Every row gives one point. Each copy is the shape, with its points in the same order, turned, moved and blurred by noise. Is it also mirrored, or only turned?
In the rows, 128 means zero.

Shape, 7 rows:
[[ 76 121 117]
 [135 148 104]
 [134 143 141]
 [143 169 153]
 [ 40  95  75]
 [122 110 120]
 [156 121 187]]
Copy 1:
[[ 70 116 116]
 [117 138 100]
 [132 145 138]
 [132 174 151]
 [ 32  93  80]
 [113 115 119]
 [159 125 182]]
Copy 1 is: only turned
Copy 2, 7 rows:
[[ 88  75 130]
 [128 125 107]
 [143 103 150]
 [169 106 152]
 [ 36  70  99]
 [ 98 121 134]
 [147 135 201]]
Copy 2 is: mirrored
Copy 3:
[[ 89 101 114]
 [152 128  95]
 [149 135 129]
 [156 162 136]
 [ 53  65  82]
 [140  93 119]
 [171 124 183]]
Copy 3 is: only turned

Shape (10 x 6):
[[135 196 142 132 107 133]
 [131 194 140 144 130 198]
 [158 212 233 135  70 163]
 [ 96 110  62 119 113 145]
 [125 115  83 149 121 151]
 [158 101 101  43 140 113]
 [105 120 127 133 130 127]
 [165  97 124  88 167 135]
 [104 141 123 120 156 111]
 [143 149 112 153 126  78]]
Copy 1 (10 x 6):
[[126 187 121 152  94 140]
 [120 184 141 177 134 183]
 [154 187 178 202  28 156]
 [ 76 116  96  94 153 145]
 [ 90 131 130 115 162 128]
 [170 120 106  38 124 151]
 [126 116 107 134 129 121]
 [182 118 134  83 153 139]
 [144 136  78 134 137 126]
 [127 169 105 120 122  74]]
Copy 1 is: mirrored
Copy 2, 10 rows:
[[149 199 166 138 118 111]
 [136 185 168 160 156 165]
 [201 215 237 147  93 147]
 [ 83 104 101 129 116 120]
 [121 112 118 151 129 120]
 [161 111 108  38 126 116]
 [123 127 153 121 130  95]
 [165  98 136  74 166 116]
 [115 149 153 107 147  78]
 [155 153 124 143 128  53]]
Copy 2 is: only turned
Copy 3:
[[140 176 125 153  98 153]
 [118 178 118 169 127 210]
 [182 183 197 197  67 192]
 [ 87  99  73  96 115 148]
 [105 105  82 136 137 150]
 [173 112 106  40 138 139]
 [103 119 131 122 130 133]
 [162 112 126  84 176 148]
 [105 151 130 109 144 119]
 [137 144 105 147 123  87]]
Copy 3 is: only turned
Copy 4, 10 rows:
[[137 187 133 132 119 137]
 [171 198 145  77 135 153]
 [166 210 218 151  90 179]
 [131 113  65  74 101 132]
 [169 112  89  89 114 120]
 [ 90 100  72 148 176 174]
 [130 115 128 105 119 118]
 [140  94 114 124 192 153]
 [111 127 120 107 142 103]
 [145 142 105 154 121  88]]
Copy 4 is: mirrored

Shape, 13 rows:
[[103  95 135  96 164 129 149 130 115]
 [104 196 162 174  91 172 175 128 115]
 [205 132  92 140 153  26 145 113 188]
 [122 134 160 145 188 135 127 165 147]
 [178 107  87 158 114  73 136 150 200]
 [ 72 124 117 112 178 191 100  99 107]
 [118 117  97 170 145  61 148 144 127]
 [155  80  66 114 124  81 146 160 178]
 [120 107 112 110 140 170 121 158  57]
 [119 125 161 179  88 125 119 108 137]
 [123  97 176 116 181 161 146 113 126]
 [131 129 130 115 152 128 107 160  89]
 [105 151 190  77 156 108 124 154 150]]
Copy 1 (13 x 9):
[[ 92 104 144  83 165 124 122 136 109]
 [ 80 209 186 166 130 146 168 144 147]
 [205 119  84 105 170  97 109  63 208]
 [107 130 150 128 192 119 104 168 154]
 [170 103 101 116 123 127 117 122 219]
 [ 47 120 132 140 161 183  92 126  88]
 [129 111  86 137 144  68 129 125 155]
 [161  73  82  80 123 129 130 138 176]
 [114 119 137 127 132 152 128 173  56]
 [106 131 169 168  96 121 109 136 168]
 [ 95 102 182 111 188 139 105 130 124]
 [117 141 120 125 151 124  97 172  99]
 [ 87 171 168  57 172 102  75 144 147]]
Copy 1 is: only turned
Copy 2 (13 x 9):
[[ 84  90 150 111 144 104 116 104 112]
 [123 175 155 133  94 182 176 184 120]
 [205 126  97  77 142  31 171 115 186]
 [125 130 184 115 159 116 105 150 150]
 [175 124 113 143 125  56 159  94 201]
 [ 58  95 105 126 142 175  72 153 122]
 [118 135 119 135 134  41 160 160 151]
 [135 123 109 144 134  47 139  59 168]
 [102 128 129 158 110 117  86 124  75]
 [130 102 149 139  80 130 154 172 162]
 [123  75 177 102 154 140 111 127 109]
 [112 137 139 119 115  94  88 138 116]
 [101 122 201  51 112 112 106 128 143]]
Copy 2 is: mirrored
Copy 3 (13 x 9):
[[ 93 101 132 110 136 139 155 124 153]
 [107 193 174 172  61 108 160 143  92]
 [209 130  64 132 123  50 157 106 218]
 [ 85 137 122 131 132  91 115 170 159]
 [189 111  68 161  87  91 160 156 208]
 [ 54 150 118 130 126 190 108 107 137]
 [150 119  88 180 152  93 175 131 153]
 [176  89  65 131 109 128 184 156 199]
 [106 107 110 108 126 168 130 146  76]
 [140 125 153 198  79 114 118 126 143]
 [ 62 104 143 108 104 109 117 115 153]
 [130 125 118 117 144 134 116 151 116]
 [118 141 185 102 148 114 125 160 183]]
Copy 3 is: mirrored
Copy 4:
[[ 89  93 146  85 150 100 160 157 102]
 [ 93 180 134 119  81 171 199 117 150]
 [180 127 115 150 215  66 139 106 203]
 [ 81 135 156 122 178 133 138 178 141]
 [176 103 101 163 163  91 136 137 203]
 [ 49  87 121 100 140 156 121 128  82]
 [114 138 121 164 147  66 175 134 142]
 [166  80  92 123 158  72 151 164 184]
 [124 113 115  83 122 122 144 181  48]
 [113 124 161 153  96 140 153 116 146]
 [ 89  92 185  92 179 153 168 155 104]
 [119 135 139 103 142 104 121 169  91]
 [ 79 142 175  46 157 112 124 157 167]]
Copy 4 is: only turned

Shape (17 x 11):
[[127  98 138  90  73  75 135 205  93  77  83]
 [138  72 109 113 108 151 131 100 126 129 105]
 [134 120 156  78  63 144 140 107 107 167  85]
 [144  99 160  72  68 123 182 242  51  56 106]
 [155 142  99 115 125 140 124 173 156 131 159]
 [137 134 132 142  84 133 167  84 106  95  98]
 [ 82  93 148 136  39 158 134  85 118 144 131]
 [104 119 142 102  91 156 140 123 145 131 101]
 [117 158  90 147 191  74 140 139 169 146 151]
 [167 128 137 141 158 100 139 136 133 157 136]
 [125 171 113 170 157 107 114 149 133 166 127]
 [ 83 122 111  78  86 147 143  66  94 130  96]
 [160 121 137 101  65  81 128 196 115  49  66]
 [127 168 157 139 203 128 112 133 180 132 150]
 [139 151 129 140 184  70  79 108 136 128 177]
 [119 113 135 154 187 122 119 164 142 142 117]
 [119 125 117 117  88 181 105 119  84 128  95]]
Copy 1:
[[ 44 138 215  84 111 142 126 147  96 163 121]
 [142  95 125 124  87 161 133 109 130 133 138]
 [118 103 126 106  19 125  98 162 138 139 135]
 [ 53 162 207  70  89 195 128 205  45 168 132]
 [117 191  98 127 136 147 104 142 151 167 138]
 [128 131 131 161  68 111 149 143  88 102 118]
 [117 101 119 150  42 131  74 109  98 104 186]
 [ 95 121 113 118  75 149  87 138 128 110 122]
 [106 135  84 154 202  92 137 138 175 147 152]
 [142 140 126 148 143 119 132 173 173 148 162]
 [120 135 100 185 167  90  95 164 151 168 141]
 [118  70  94  94  60 116 104 120  87 118 125]
 [ 54 170 216 102 105 145 136 141 100 147  88]
 [140 148  85 140 186 111  76 176 185 105 135]
 [167 154 126 130 195  60 101 126 163 133 164]
 [133 107 130 141 180 144  99 161 165 141 140]
 [153 110 124 138  71 140  71 136  80 152 114]]
Copy 1 is: mirrored
Copy 2 (17 x 11):
[[181  93 138 137 127  67 136 203  79  63 110]
 [186  97 115 131 127 130 119 110 125 141 138]
 [220 111 147 182 141  92  74 117 135 144 127]
 [212 119 199 136 149  94 139 249  35  79 122]
 [150 144 129 111 121 141 132 190 184 154 136]
 [192 160 139 173 146 127 152 101 135 106 144]
 [184 141 115 187 104 141  51  99 102 109 174]
 [182 117 122 157 152 132  88 134 137 119 150]
 [ 65 162  93 136 166 104 167 167 190 153 144]
 [107 133 147 157 134 105 160 150 162 168 129]
 [ 91 164 110 172 134 117 137 159 169 151 107]
 [209 148  87 149 169 111  76  91 121 122 150]
 [188 112 150 133 129  80 161 197 119  46  90]
 [ 74 153 147 126 174 142 130 150 209 134 132]
 [ 59 171 135  98 119  88 147 108 164 139 130]
 [ 78 105 123 141 156 141 146 156 134 142 111]
 [207 146 122 142 135 148  89 123 116 138  91]]
Copy 2 is: mirrored

Shape:
[[152 140 127  71 112 144 180 126 149 118 141  97]
 [ 85 206 147  99  79 126 122 183 148 105 151 119]
 [168 132  97  67 121  74  65 105 149 139 160 111]
 [ 72 107 166 130 153 102 142 117 152 152 138 171]
 [134 119 169 122 158 122  66  93 167  99 126 161]
 [172 116 115 148 161 140  91 117 128  95  95 125]
 [ 94 157  76  48 103 165 161 188  98  99  61  93]
 [160 135  99  82 121 153 150 146 136 100 100 165]
 [175 143 139 131  84  85 118 123  81 134 120 163]
 [101 184 100  69  79 134 173 167  64 154 122 142]
 [169  92 138 124  96  86  89 155 133 147 147 138]
 [ 88 148  72 118 165  82 137 151 172 128 104 101]
 [178 128 105  58 156 102 173 182  86 102 119  87]
 [146 141  84 154 155 179  86 141 103  98 160 101]
 [101 139 125 110  90 152 165 112 113 105 166 174]
 [123 129 108 149 106 112 104 112  86 164  71 131]
 [101 192 135 114 102 154 126 139 121 185 146 171]]
Copy 1, 17 rows:
[[162 156 123 103 124 174 183 145 103 124 140 105]
 [116 107 136 113  57 152 126 165  61 150  83  80]
 [169 137  82  74 100 104 107 156 143  74 137 126]
 [101 112 172  89 109  89 167 136 124 165 121 184]
 [157 124 138  50 106 132  82 146 131 163 126 197]
 [185 137  90 105 144 153  98 116 143 165  96 180]
 [109 196 104 126 152 185 159 129  85 125  29  67]
 [155 171  99 104 124 176 162 176 137 149  79 141]
 [178 142 121 169  74 118 128 168 123 105  99 182]
 [ 90 172 113 180 106 132 172 179  75 116  77 102]
 [175  90 134 121 104 125 120 157 164  91 105 157]
 [140 130  93  71 116  88 168  96 125 161  66  93]
 [185 137  79 115 176 146 197 149  77  88  75 125]
 [133  94  52 137 147 169  89 113 120 160 122 142]
 [ 90 144 115 134  75 170 171 160 108 150 131 167]
 [145 166 136 168 116 101 104 108 148 132  79 162]
 [ 97 140 143 157  91 105 121 194 109 171 129 116]]
Copy 1 is: mirrored
Copy 2 (17 x 12):
[[140 157 107  52 148 138 142 138 100 180 143  95]
 [ 99 172 137 111  97  82 202  99 143 204 142  95]
 [155 146 134 102 161 105  58  82 179 177 151 127]
 [100 123 107 121 158 119 165 124 151  71 167 113]
 [169 120 191 148 174 128 144  96 158 111 169 106]
 [199 118 162 134 162 144 126 134 135 128  91  84]
 [ 79 111 128  94 147 113 150 173 106 249  57  65]
 [130 143 150  86 186 161 156 150 128 173  89 114]
 [137 177 153  97 159  89 115  97 104 122  83 136]
 [ 62 173  98 108 129  90 138 140  82 199  76 125]
 [162 147 147  78 140  76 106 133 170 116 115 142]
 [130 120  68 129 146 127 139 119 198 163 101  49]
 [164 170 101  67 190  76 109 184 103 180  96  66]
 [212 133 130 174 121 132 124 148 113 190 109 120]
 [116 128 113 115 161 132 195 104  86 162 131 146]
 [119 117 141 136 118 104  92 100 130 111  60 101]
 [ 80 186 127 144  94 134 146 118 122 145 124 146]]
Copy 2 is: mirrored
Copy 3:
[[145 134 122 115 120  77 182 140 151  79 132  83]
 [128 157  87 112 107  38 104 218 118 103 114 104]
 [118 127 135  89  98  89 137 114 100  86 211 157]
 [ 81  84 175 132 138  93 120 156 148 157 108 129]
 [ 98  77 148 113  99 162 104 172 152 111 162 144]
 [148 114 110 115 119 185 121 116 127 101 131 145]
 [146 150  24  82 106  73 188 139 117  99  50 125]
 [185 103  98 102 106 114 175 146 149 122 115 131]
 [181 148 185 109  75 111 120 138 100 119 115 156]
 [164 164 112  58  98  33 161 146 109 141  70 113]
 [130 148 155 150 106 111 140 139  96 136 170 171]
 [104  97  82 113 172  64 105 110 131  99 113 160]
 [166 126 110 104 145  98 212 124  63  58 101 123]
 [150 132  75 103 139 169 107 128  89 133 150  83]
 [159 103 138 119  78  75 135 153 138 155 108  71]
 [131 165 140  91  98 124 108  96 125 145  86 166]
 [139 158 143  58 119  68 116 179 150 176 119 117]]
Copy 3 is: mirrored
Copy 4 (17 x 12):
[[176 123 171  89  86 160 132 129 123  98 132 125]
 [121 183 173  93 107 182  86 177 141 146 201 140]
 [121 206  93  84  71  83 111 142 110 114 109  89]
 [ 77  98 155 116  87  91 146 119 139  89 194 155]
 [107 149  96 137  76  88  69 112 145  89 154 172]
 [130 132 103 163 122 117  82 125 118  94  93 164]
 [117 157 183  69 134 234 118 155 136 125  68 186]
 [148 117 126  82  99 165 121 163 123 101 106 194]
 [129 139 132 147  73 108 129 196  78 158 125 157]
 [126 150 173  81 102 218 175 178  79 150 149 170]
 [115 120 111 107  95  76 100 163 115 162 132 103]
 [ 90 166 171 109 162 118 148 159 167  61 120 139]
 [149 136 183  61 127 147 109 153  63 103  72 144]
 [127 143  81 142 162 182  76 120  93  98 135 127]
 [113 104 119 114  65 186 133 170 103  98 181 144]
 [ 92 154 131 181 114 128 156 151 122 157  95 156]
 [124 157 127  97  98 164 161 146 121 159 215 172]]
Copy 4 is: only turned
